Each row is a point. Before rounding, the points of a table are all equally far from one centre. They may lie mostly on one side of it. Where is the centre, to within rounding?

Points, 6 rows:
0.043	-0.044
0.033	-0.065
0.017	0.006
0.007	0.009
0.043	-0.024
0.009	0.008
Centre: 0.000	-0.035

Points (13 x 8):
0.039	-0.014	0.047	-0.006	0.050	0.026	0.027	0.008
0.017	0.022	-0.006	0.007	0.037	-0.044	0.060	-0.012
0.013	-0.022	0.002	-0.051	0.040	0.012	0.059	0.019
-0.010	-0.021	0.039	0.013	0.029	0.027	0.051	0.017
0.040	-0.009	-0.003	-0.040	0.020	0.006	0.053	0.037
0.043	0.019	0.003	-0.028	0.031	0.045	0.033	0.013
0.027	0.014	0.030	-0.026	0.033	0.046	0.059	-0.006
0.022	0.011	-0.011	-0.032	0.028	0.010	-0.020	-0.003
0.008	0.014	0.047	0.009	0.016	-0.020	0.068	0.019
0.023	0.001	0.015	0.013	0.040	0.043	0.061	0.014
0.012	-0.006	0.013	-0.023	0.040	-0.005	0.089	0.012
0.030	0.009	0.023	-0.022	0.048	0.001	0.082	0.015
0.017	0.011	0.053	0.014	0.032	0.031	0.050	-0.005
Centre: 0.011	0.005	0.011	-0.011	0.023	-0.001	0.032	-0.001

Points, 21 rows:
0.018	0.013	-0.029	0.033	0.018	0.071	0.003	0.029	-0.009	-0.060	-0.017	-0.022	-0.020	0.015
0.011	-0.020	-0.034	0.024	0.016	0.045	-0.028	-0.036	-0.036	-0.040	-0.056	-0.029	-0.007	-0.028
0.008	-0.028	-0.041	0.030	0.008	0.039	-0.025	-0.004	0.012	0.023	-0.004	-0.004	-0.006	-0.066
-0.010	-0.015	-0.006	0.040	0.034	0.050	0.044	-0.012	-0.004	-0.066	-0.020	-0.001	0.015	-0.019
-0.006	0.049	-0.056	0.044	0.004	0.040	0.031	-0.041	-0.020	-0.015	-0.017	-0.018	0.014	-0.028
0.010	-0.040	-0.034	0.016	-0.004	0.033	0.016	-0.013	0.021	-0.057	-0.020	-0.009	-0.025	-0.026
-0.029	-0.030	-0.027	0.015	0.007	0.078	-0.026	0.038	-0.024	-0.004	0.031	0.028	-0.014	-0.057
0.014	-0.011	-0.044	0.006	-0.024	0.070	0.026	0.015	0.013	-0.043	-0.012	0.010	-0.031	-0.009
-0.011	-0.013	-0.027	0.005	0.049	0.072	-0.006	0.002	-0.004	-0.027	-0.018	0.000	0.002	-0.067
-0.009	-0.016	-0.028	0.017	0.009	0.023	0.048	0.052	-0.022	-0.022	0.028	-0.016	0.023	-0.032
0.013	-0.049	-0.037	0.044	0.015	0.060	0.040	-0.011	-0.040	-0.012	-0.014	0.014	0.010	-0.040
-0.013	-0.017	-0.054	0.026	-0.002	0.051	0.017	0.002	-0.005	-0.015	0.002	0.014	-0.048	-0.074
-0.038	-0.010	-0.032	0.058	0.071	0.052	-0.007	-0.022	-0.024	-0.048	0.008	0.027	0.001	-0.025
0.011	0.002	-0.015	-0.010	0.024	0.042	0.006	-0.022	-0.024	-0.044	-0.010	0.014	-0.013	-0.067
0.003	0.035	-0.036	0.015	0.023	0.016	-0.016	-0.030	-0.028	-0.038	0.009	-0.021	0.007	-0.061
-0.020	-0.048	0.004	0.015	0.042	0.012	0.016	0.024	-0.061	-0.024	0.017	0.013	-0.008	-0.040
-0.035	-0.011	-0.055	-0.003	0.001	0.056	0.021	0.009	-0.007	-0.032	-0.015	-0.022	0.033	-0.065
-0.002	0.025	-0.075	0.018	0.008	0.064	-0.019	-0.004	-0.045	-0.043	-0.041	-0.011	0.029	-0.034
-0.002	-0.040	-0.030	-0.009	0.062	0.020	-0.024	-0.022	-0.033	-0.032	-0.023	0.013	-0.002	-0.027
-0.052	0.026	-0.048	0.019	0.028	0.064	0.013	0.027	-0.057	-0.040	0.037	-0.002	0.027	-0.020
0.020	-0.006	-0.049	0.016	0.042	0.042	0.001	0.019	0.014	-0.036	-0.023	0.001	0.006	-0.050
Centre: -0.031	-0.002	-0.028	0.027	0.001	0.030	-0.006	0.005	-0.026	-0.014	-0.010	0.008	-0.002	-0.007

Points:
0.013	-0.020	-0.021	0.068	-0.032	0.036	0.006	0.010	0.072	0.012	0.024	-0.029	-0.045	-0.046	-0.047	0.010	-0.033	-0.012	0.000	0.025	0.033	0.008	0.027	-0.022
0.055	-0.037	-0.046	-0.003	0.018	-0.051	-0.003	-0.011	0.012	0.012	0.043	0.005	-0.029	-0.017	-0.072	0.027	-0.018	-0.021	0.013	-0.003	-0.005	0.004	0.020	-0.052
0.044	0.007	-0.008	-0.009	0.002	-0.040	0.026	-0.019	0.032	0.018	0.037	-0.011	-0.036	0.020	-0.056	0.043	-0.019	-0.013	-0.033	0.009	0.036	0.022	-0.019	-0.061
0.044	0.040	-0.035	0.023	0.004	-0.004	0.045	-0.040	0.045	0.004	0.005	-0.025	-0.019	0.028	-0.054	0.017	-0.011	-0.018	-0.025	0.019	-0.027	-0.004	-0.005	-0.041
0.087	0.025	-0.010	-0.004	-0.039	-0.017	0.010	-0.001	0.043	0.027	0.002	-0.016	-0.031	-0.031	-0.057	0.010	-0.053	-0.006	-0.002	-0.002	0.000	0.014	0.011	-0.053
0.050	0.008	-0.056	-0.025	0.022	0.011	-0.025	-0.058	0.047	0.004	-0.006	-0.009	-0.035	-0.009	-0.053	0.008	-0.011	-0.010	-0.010	-0.014	0.007	0.014	-0.008	-0.053
0.027	-0.006	0.019	0.017	-0.014	0.011	0.029	-0.010	0.018	0.028	-0.012	-0.043	-0.021	0.007	-0.052	0.013	-0.042	-0.041	0.011	-0.014	0.026	-0.023	0.037	-0.088
0.045	-0.022	-0.016	0.001	-0.014	-0.029	-0.023	-0.039	0.071	0.025	0.009	-0.050	-0.031	0.020	-0.033	0.052	-0.019	-0.026	-0.026	-0.031	0.011	-0.006	0.025	-0.066
0.046	-0.006	-0.027	0.036	0.018	0.002	0.038	0.009	0.084	-0.006	0.048	-0.009	-0.015	-0.009	-0.026	0.056	-0.013	-0.012	0.030	0.004	0.039	0.022	0.015	0.004
0.053	0.047	-0.010	0.069	0.017	0.022	-0.002	0.019	0.021	0.003	0.036	-0.030	-0.012	-0.018	-0.019	0.007	-0.012	0.000	-0.035	0.010	0.016	-0.008	0.052	-0.025
0.006	0.029	-0.017	-0.021	-0.022	-0.013	0.011	-0.005	0.019	0.043	0.023	-0.040	-0.067	-0.002	-0.021	0.003	-0.011	-0.006	-0.031	0.017	-0.012	0.010	0.024	-0.082
0.037	0.038	-0.015	-0.014	0.012	0.030	0.034	-0.022	0.021	0.039	0.016	-0.028	-0.054	-0.008	-0.014	0.009	-0.040	-0.010	-0.003	0.020	0.029	0.041	0.019	-0.062
0.025	0.002	-0.052	-0.033	-0.033	-0.035	0.017	0.007	0.030	0.030	-0.002	-0.068	-0.027	-0.026	0.027	0.029	-0.008	0.025	0.003	0.020	0.005	0.030	-0.014	-0.068
0.024	-0.002	-0.035	-0.008	-0.004	0.026	-0.001	0.005	0.101	0.071	0.024	-0.020	-0.010	-0.020	-0.020	0.024	-0.010	0.000	-0.023	0.040	0.014	-0.033	0.042	-0.049
0.007	0.005	-0.005	-0.022	0.015	-0.013	0.009	-0.009	0.097	0.040	0.028	-0.040	-0.040	0.003	-0.014	0.033	-0.033	-0.051	0.005	0.001	0.005	0.025	0.047	-0.047
0.029	0.035	0.003	0.009	0.006	-0.055	0.014	-0.003	0.024	0.030	-0.031	-0.040	-0.041	0.005	-0.045	0.035	-0.016	-0.056	-0.013	0.032	-0.008	-0.001	-0.008	-0.013
0.022	0.035	-0.050	-0.001	0.005	-0.062	0.026	-0.001	0.090	0.033	-0.008	-0.020	-0.019	-0.027	-0.061	0.013	-0.022	-0.002	0.027	-0.014	0.033	-0.024	0.025	-0.028
0.034	0.025	-0.033	0.025	0.005	-0.036	0.024	-0.022	0.048	0.047	0.002	-0.001	-0.034	-0.051	-0.005	0.020	0.000	-0.046	-0.017	-0.005	0.006	-0.011	0.049	-0.029
0.060	-0.013	-0.020	-0.003	-0.017	-0.024	0.035	0.011	0.063	0.068	0.040	-0.033	-0.026	0.001	-0.030	0.032	-0.030	-0.016	-0.055	-0.023	0.024	0.038	0.005	-0.041
0.026	0.026	-0.046	-0.014	0.005	-0.005	0.046	0.054	0.055	0.017	-0.010	-0.044	-0.033	-0.043	-0.042	-0.011	0.010	-0.037	0.033	0.025	0.008	0.010	-0.025	-0.041
0.032	0.030	-0.057	-0.022	0.019	0.003	0.013	-0.019	0.056	-0.017	0.027	-0.036	-0.022	0.050	-0.059	0.002	-0.019	-0.048	-0.028	0.009	0.002	-0.013	0.032	-0.030
0.021	0.025	-0.004	-0.007	0.005	0.011	0.065	0.054	0.079	0.026	-0.014	-0.007	-0.022	-0.001	-0.016	0.005	-0.015	-0.023	-0.013	-0.012	-0.005	-0.005	0.040	-0.001
0.051	-0.026	-0.053	-0.005	0.022	-0.003	0.043	0.015	0.032	0.038	0.009	0.002	-0.027	0.001	-0.055	0.038	-0.045	-0.027	0.024	-0.042	0.036	-0.025	0.025	-0.033
-0.035	0.019	-0.013	0.014	-0.017	-0.028	-0.027	-0.008	0.035	0.001	0.007	-0.021	-0.039	-0.038	-0.058	0.049	-0.025	0.002	-0.019	0.016	0.002	0.031	0.036	-0.043
0.051	-0.065	-0.007	0.029	-0.020	0.022	-0.007	-0.026	0.043	0.004	-0.018	-0.012	-0.025	-0.034	-0.028	0.023	-0.008	-0.015	0.017	0.004	0.050	0.009	-0.021	-0.047
0.025	-0.044	-0.021	0.009	0.013	-0.052	-0.031	0.019	0.050	0.020	0.021	0.005	-0.033	0.011	0.020	0.009	-0.060	-0.029	-0.017	0.005	0.024	0.028	0.035	-0.045
0.051	0.015	0.006	0.010	0.015	-0.009	0.010	0.023	0.072	0.054	-0.005	-0.036	-0.012	-0.019	-0.034	-0.036	-0.063	-0.011	0.044	0.001	0.003	0.010	0.047	-0.056
0.051	-0.010	-0.085	0.016	0.039	-0.009	0.008	0.018	0.059	0.004	0.027	-0.023	-0.022	-0.004	-0.031	0.037	-0.045	-0.009	0.015	0.036	0.018	0.014	0.068	-0.038
0.022	-0.001	-0.027	0.004	-0.016	-0.012	0.059	-0.040	0.048	0.016	0.037	-0.020	-0.055	-0.027	-0.031	-0.003	-0.016	-0.028	-0.014	0.006	0.022	0.006	-0.006	-0.062
0.056	-0.009	-0.051	-0.022	-0.007	-0.038	-0.001	-0.002	0.026	0.014	0.026	-0.043	-0.030	0.000	-0.069	-0.011	0.039	-0.014	-0.041	0.047	0.027	-0.017	0.030	-0.052
-0.004	0.010	-0.007	-0.014	0.037	-0.053	-0.002	-0.028	0.028	0.042	-0.001	0.005	-0.020	0.021	-0.050	0.011	0.000	-0.038	-0.010	0.003	0.038	0.039	0.060	-0.007
Centre: 0.017	-0.010	-0.030	0.004	-0.002	-0.007	-0.001	0.010	0.031	0.024	0.006	-0.041	0.006	0.000	-0.027	0.002	-0.012	-0.007	0.001	0.005	0.019	0.007	0.013	-0.017

Points (30 x 24):
0.030	0.050	-0.047	0.008	-0.009	-0.042	-0.008	-0.004	-0.007	-0.004	-0.002	0.025	-0.026	-0.041	0.048	-0.008	-0.005	-0.031	0.047	0.055	0.027	0.002	-0.062	-0.010
0.060	0.037	-0.041	0.008	0.002	-0.052	-0.036	-0.002	-0.026	0.018	0.027	0.026	-0.005	-0.053	0.010	-0.021	0.006	-0.021	0.034	0.047	0.016	-0.017	-0.058	0.008
0.029	0.010	-0.009	0.018	-0.018	-0.029	-0.047	-0.003	-0.042	0.014	-0.019	0.020	-0.004	-0.049	0.031	-0.022	-0.037	-0.011	0.057	0.050	0.019	0.002	-0.062	-0.013
0.023	0.012	-0.042	0.007	0.030	-0.040	-0.031	-0.018	-0.031	-0.002	-0.011	0.010	-0.028	-0.030	0.032	-0.024	-0.005	-0.027	0.030	0.033	0.020	0.013	-0.049	-0.014
0.028	0.039	-0.066	0.004	-0.016	-0.035	-0.035	0.014	-0.022	0.031	0.010	0.028	-0.030	-0.035	0.024	-0.017	-0.035	-0.045	0.056	0.047	0.002	0.010	-0.069	-0.019
0.035	0.042	-0.054	0.014	0.000	-0.032	0.000	-0.006	-0.005	0.011	0.029	0.040	-0.014	-0.050	0.029	0.002	-0.015	-0.027	0.031	0.041	0.021	0.009	-0.074	-0.023
0.031	0.035	-0.020	0.012	-0.009	-0.036	0.002	0.003	-0.016	0.005	0.003	0.040	0.000	-0.014	0.037	-0.013	-0.045	-0.045	0.061	0.057	-0.006	-0.009	-0.062	-0.006
0.012	0.037	-0.031	0.007	-0.003	-0.003	-0.035	0.033	-0.009	0.004	0.006	0.049	-0.027	-0.058	0.048	-0.022	-0.038	-0.017	0.045	0.049	0.019	0.007	-0.061	-0.030
0.017	0.033	-0.006	0.003	0.011	-0.029	-0.039	-0.002	-0.021	0.002	0.004	0.035	-0.044	-0.064	0.002	-0.046	-0.013	-0.019	0.059	0.048	0.029	-0.003	-0.060	-0.013
-0.020	0.029	-0.054	0.004	0.002	-0.034	-0.042	0.022	-0.031	0.011	0.028	0.007	-0.038	-0.059	0.041	-0.023	-0.008	-0.024	0.064	0.044	-0.009	-0.005	-0.074	0.031
0.040	0.049	-0.033	0.023	-0.015	-0.058	-0.015	0.001	-0.004	-0.009	0.012	0.029	-0.033	-0.051	0.034	-0.006	-0.039	-0.013	0.045	0.032	0.016	0.008	-0.059	-0.013
0.012	0.033	-0.023	0.024	0.022	-0.021	-0.028	0.017	-0.021	0.000	0.005	0.018	0.010	-0.064	0.039	-0.022	-0.031	-0.009	0.058	0.069	0.015	-0.011	-0.063	-0.002
0.016	0.012	-0.044	0.009	0.015	-0.039	-0.021	0.029	-0.009	0.015	0.034	0.039	0.002	-0.026	0.027	-0.025	-0.005	-0.037	0.044	0.081	0.004	0.001	-0.056	0.011
0.028	0.031	-0.043	0.002	0.003	-0.027	-0.009	-0.005	-0.034	0.020	0.013	0.044	-0.014	-0.043	0.044	0.001	-0.039	-0.017	0.066	0.033	0.008	-0.002	-0.076	-0.005
0.022	0.007	-0.021	0.026	-0.002	-0.024	-0.006	-0.001	-0.043	0.006	0.002	0.027	-0.001	-0.040	-0.013	-0.007	-0.009	-0.039	0.060	0.064	0.004	-0.007	-0.092	-0.029
0.056	0.019	-0.045	0.004	-0.004	-0.020	0.003	0.004	-0.025	0.031	0.005	0.032	-0.029	-0.034	0.041	-0.024	-0.030	-0.014	0.052	0.012	0.004	-0.016	-0.067	-0.003
0.008	0.047	-0.022	0.020	0.013	-0.053	-0.041	-0.007	-0.007	0.005	0.005	0.042	0.012	-0.052	0.027	-0.043	-0.023	-0.024	0.040	0.032	-0.009	0.009	-0.064	-0.004
0.034	0.039	-0.031	-0.009	0.006	-0.012	-0.008	0.028	0.019	0.017	0.027	0.059	-0.010	-0.041	0.044	-0.022	-0.020	0.002	0.058	0.025	0.022	0.007	-0.039	-0.019
0.037	0.025	-0.045	0.011	-0.026	-0.046	-0.012	0.007	-0.019	-0.013	0.044	0.029	-0.011	-0.040	0.040	-0.020	-0.028	-0.013	0.049	0.037	0.004	0.003	-0.085	-0.008
0.013	0.039	-0.049	-0.006	0.014	-0.009	-0.003	-0.006	-0.008	0.020	-0.003	0.032	-0.016	-0.049	0.030	-0.015	-0.030	-0.025	0.025	0.044	0.017	0.006	-0.087	-0.040
0.024	0.044	-0.030	0.016	-0.008	-0.031	-0.005	-0.006	-0.007	0.022	-0.019	0.029	-0.020	-0.045	0.043	-0.027	-0.021	-0.034	0.059	0.045	0.006	-0.001	-0.055	-0.032
-0.002	0.009	-0.028	0.003	-0.001	-0.028	-0.008	0.013	-0.021	0.000	0.014	0.032	-0.010	-0.049	0.035	-0.023	-0.033	0.007	0.039	0.017	0.048	0.005	-0.071	-0.041
0.032	0.005	-0.023	0.016	-0.008	-0.023	-0.003	0.017	-0.036	0.034	-0.010	0.044	-0.018	-0.040	0.037	-0.035	-0.016	-0.019	0.033	0.009	0.003	0.014	-0.076	-0.007
0.019	0.020	-0.041	0.018	0.007	-0.038	-0.041	0.007	-0.019	-0.005	0.010	0.058	-0.040	-0.014	0.024	-0.022	-0.016	-0.036	0.036	0.047	0.024	0.023	-0.050	-0.013
0.034	0.028	-0.030	0.005	-0.011	-0.020	-0.024	0.027	-0.031	-0.005	0.009	0.047	-0.023	-0.035	0.049	-0.033	-0.023	-0.020	0.039	0.053	0.031	-0.010	-0.050	-0.022
0.040	-0.013	-0.031	0.011	-0.018	-0.036	-0.020	-0.002	-0.025	0.022	0.032	0.048	-0.025	-0.030	0.020	-0.012	-0.028	-0.030	0.040	0.054	0.014	-0.007	-0.061	-0.012
0.019	0.030	-0.055	-0.019	-0.005	-0.051	-0.031	0.010	-0.032	-0.013	0.002	0.035	0.001	-0.056	0.048	-0.014	-0.011	-0.006	0.062	0.033	0.002	-0.006	-0.071	-0.009
0.008	0.048	-0.032	-0.004	0.009	-0.023	-0.027	-0.001	0.004	0.035	-0.004	0.037	0.010	-0.041	0.040	-0.004	-0.035	-0.016	0.020	0.077	0.024	-0.008	-0.066	-0.016
0.024	0.028	-0.027	-0.019	0.009	-0.024	-0.006	0.006	-0.028	0.002	-0.007	0.018	-0.012	-0.053	0.056	-0.009	-0.010	-0.007	0.031	0.041	0.020	0.003	-0.088	-0.021
0.023	0.007	-0.027	0.007	-0.011	0.006	-0.001	0.008	-0.048	0.012	0.035	0.024	-0.018	-0.060	0.024	-0.017	-0.031	-0.039	0.039	0.038	0.022	0.011	-0.051	-0.011
Centre: -0.006	0.034	-0.028	0.002	-0.020	-0.006	-0.024	0.017	-0.007	0.006	0.006	0.011	-0.014	-0.015	-0.013	0.001	-0.006	0.010	0.030	0.027	-0.012	-0.012	-0.045	0.003
